Each wall is flat, endless, passes through zero and stands at right angles to its row. A trip goes straight from one point to another. List the walls that it crosses, first one first.
(in the rows, 100 means zero)

Walls:
(1): 89  96
(2): 89  68
(3): 82  150
(4): 137  102
(5): 105  86
Trips:
22  85 to 141  125 -> 2, 1, 4
107  139 to 60  143 -> 4, 1
112  109 to 137  167 -> none
59  34 to 149  43 -> 4, 1

Walls:
(1): 142  113  115  66  132  114  152  101  132  101  121
(2): 136  88  66  60  89  86  117  104  76  94  74
(3): 137  109  118  53  110  106  151  107  93  95  94
Trips:
116  82  101  133  104  63  73  115  34  92  95 to 119  87  107  55  93  124  119  86  111  78  139 -> 3, 1
115  91  54  85  97  60  60  97  78  80  74 to 63  140  98  73  120  75  195  105  169  136  42 -> 3, 1
79  120  71  121  100  155  108  91  135  125  139 to 101  93  56  56  114  88  92  151  93  96  91 -> 2, 3

Walls:
(1): 87  56  78  91  98  99  112  67  98  190  94  126  74  111  114  145  131  114  126  80  106  141  76  113  77  94  98  95  89  86  141  77
(2): 108  52  169  178  134  35  135  153  32  108  110  133  110  59  76  107  87  85  103  93  89  105  77  74  78  127  158  48  106  68  136  74
(3): 117  77  176  103  119  92  89  112  28  59  98  85  63  38  107  109  58  127  101  59  110  83  37  75  99  92  94  85  114  118  139  87
(4): 97  125  110  107  108  62  117  77  93  83  156  118  127  143  105  117  69  96  113  82  115  104  126  168  117  97  106  104  108  104  67  118
(5): 100  104  99  116  59  97  97  98  69  112  34  144  148  115  38  68  169  125  5  96  74  118  116  99  108  129  106  138  79  111  61  118
(6): 131  66  82  126  157  116  73  87  78  128  89  80  116  65  97  25  138  107  118  109  138  95  66  158  68  101  150  136  115  121  69  100
Trips:
97  79  83  97  134  71  92  139  139  116  132  67  94  70  89  166  127  132  102  51  122  148  139  125  96  92  107  86  118  89  114  112 to 131  66  102  54  101  108  78  99  133  78  167  76  140  65  107  102  104  98  64  9  62  41  89  55  105  106  80  63  59  14  157  98 -> 3, 4, 1
81  110  137  111  99  113  113  159  78  96  109  63  110  83  128  112  178  82  95  101  91  92  101  67  88  123  145  111  52  185  88  81 to 92  132  64  136  55  125  98  121  44  101  48  112  48  100  116  85  122  104  101  119  106  109  111  141  105  88  113  83  149  81  74  121 -> 3, 2
103  140  62  100  67  90  155  140  65  110  107  61  83  69  130  97  94  64  80  87  106  96  70  63  104  188  82  89  104  45  157  71 to 59  78  121  49  92  99  96  117  74  73  90  65  90  61  104  78  110  67  117  172  72  110  137  133  92  103  73  138  144  77  141  93 -> 1, 2, 6
125  121  49  85  105  105  104  62  107  96  47  123  123  102  94  124  75  103  93  100  112  59  93  114  149  98  105  124  85  125  67  56 to 40  112  133  64  89  70  146  92  146  78  103  143  99  176  138  138  108  103  76  155  116  85  117  104  102  66  164  69  112  130  58  74 -> 6, 5
117  88  88  72  92  104  109  90  84  80  84  105  101  70  118  131  105  107  34  34  125  45  73  23  50  113  110  108  98  81  99  77 to 69  78  100  82  71  105  70  110  151  127  83  91  63  62  45  126  90  68  60  73  55  97  94  119  98  35  64  128  61  91  83  59 -> 2, 3
102  99  172  92  65  62  143  166  114  68  137  149  110  85  62  84  163  80  59  68  132  189  133  94  120  97  118  64  105  91  112  39 to 103  134  89  125  152  103  71  105  113  122  74  116  74  88  99  75  43  84  149  143  69  44  116  130  96  85  107  131  88  76  94  38 -> 3, 5, 6, 4
112  111  153  81  38  105  102  134  114  77  139  95  134  110  88  86  154  100  82  70  97  144  78  105  165  109  61  140  92  42  102  114 to 116  79  91  53  84  102  139  91  50  95  57  64  116  76  64  126  104  71  127  59  111  69  68  171  82  101  95  128  87  46  154  78 -> 3, 1, 2, 6, 4, 5
107  106  126  115  127  129  99  103  110  130  124  101  90  116  92  111  98  63  78  100  79  95  148  122  140  82  60  124  117  104  117  94 to 48  99  95  64  90  62  74  121  151  41  59  68  144  118  86  93  105  87  44  114  128  169  132  125  100  72  53  82  87  100  139  71 -> 5, 4

Walls:
(1): 51  148  98  116  52  74  99  84  129  53  161  79  54  106  101  94  98  91  62  84  127  89  85  121  117  151  104  128  56  117  121  107  37  103  87  139  101  105  49  103  108  107  98  80  87  116  76  142
(2): 79  87  156  108  105  88  41  127  82  139  81  112  95  140  110  126  141  121  88  75  154  72  127  75  66  108  122  150  134  65  87  160  95  181  120  127  163  123  16  88  76  142  122  73  37  108  71  92
(3): 124  192  107  127  181  108  143  154  103  134  122  142  96  83  96  148  94  136  87  96  125  73  137  91  103  175  133  78  137  32  113  70  111  87  133  103  65  127  138  93  142  91  61  96  98  123  86  118
(4): 108  86  134  100  110  131  59  87  132  138  49  93  96  130  74  127  90  67  86  116  105  131  172  63  82  121  74  127  69  104  163  110  109  59  108  92  124  127  109  105  64  111  107  48  117  83  87  68
Trips:
81  37  63  108  60  99  76  84  67  74  84  129  112  85  84  92  122  36  110  41  137  83  64  97  76  60  137  91  89  143  43  95  84  45  104  136  43  103  85  115  122  102  90  136  86  107  115  56 to 74  116  157  85  97  152  116  126  117  139  105  142  82  83  142  78  114  87  102  126  86  79  147  93  79  113  44  88  110  96  133  64  81  135  80  163  84  81  57  153  126  102  65  73  124  97  115  116 -> 1, 2, 4, 3
121  91  69  87  90  105  77  111  107  150  105  121  56  80  139  114  70  93  90  78  107  99  67  71  106  78  78  81  80  96  79  61  132  105  50  165  122  73  104  195  125  118  113  95  70  81  99  70 to 98  95  86  50  141  40  85  111  109  109  130  63  115  143  122  97  47  81  96  143  76  81  150  77  66  74  59  63  113  107  75  58  66  141  96  114  108  108  47  108  133  81  119  60  148  110  95  71 -> 2, 4
66  108  172  105  70  113  109  93  39  128  56  133  85  80  119  95  103  118  79  92  102  133  77  95  86  102  46  75  115  19  175  116  65  105  136  57  70  70  85  89  88  106  101  67  118  82  45  90 to 113  147  103  113  93  108  94  90  65  124  148  102  60  97  89  124  114  73  82  92  72  111  110  133  98  83  97  114  54  73  99  36  82  114  109  110  115  88  144  99  78  72  63  103  99  85  137  145 -> 1, 2, 4
103  179  126  92  137  125  118  90  109  161  105  131  89  77  61  141  115  71  107  93  114  73  56  51  93  132  54  139  107  88  129  103  93  63  151  80  115  50  120  146  82  120  123  127  83  119  23  61 to 173  119  174  124  69  101  91  144  127  138  92  104  88  68  125  103  53  27  66  114  82  52  104  99  47  106  35  145  121  116  19  43  120  106  69  74  131  105  143  152  90  90  70  109  116  131  111  100 -> 2
87  91  101  90  150  95  69  82  141  94  81  132  110  76  101  131  119  74  65  94  97  108  109  78  51  80  111  139  93  88  190  100  74  80  147  107  146  63  120  102  121  140  67  75  79  89  96  157 to 99  166  130  60  62  100  73  105  121  116  84  107  107  116  146  127  109  112  84  73  123  74  166  148  107  125  83  131  132  96  166  108  123  81  129  101  139  114  107  43  88  141  99  74  53  140  97  87 -> none
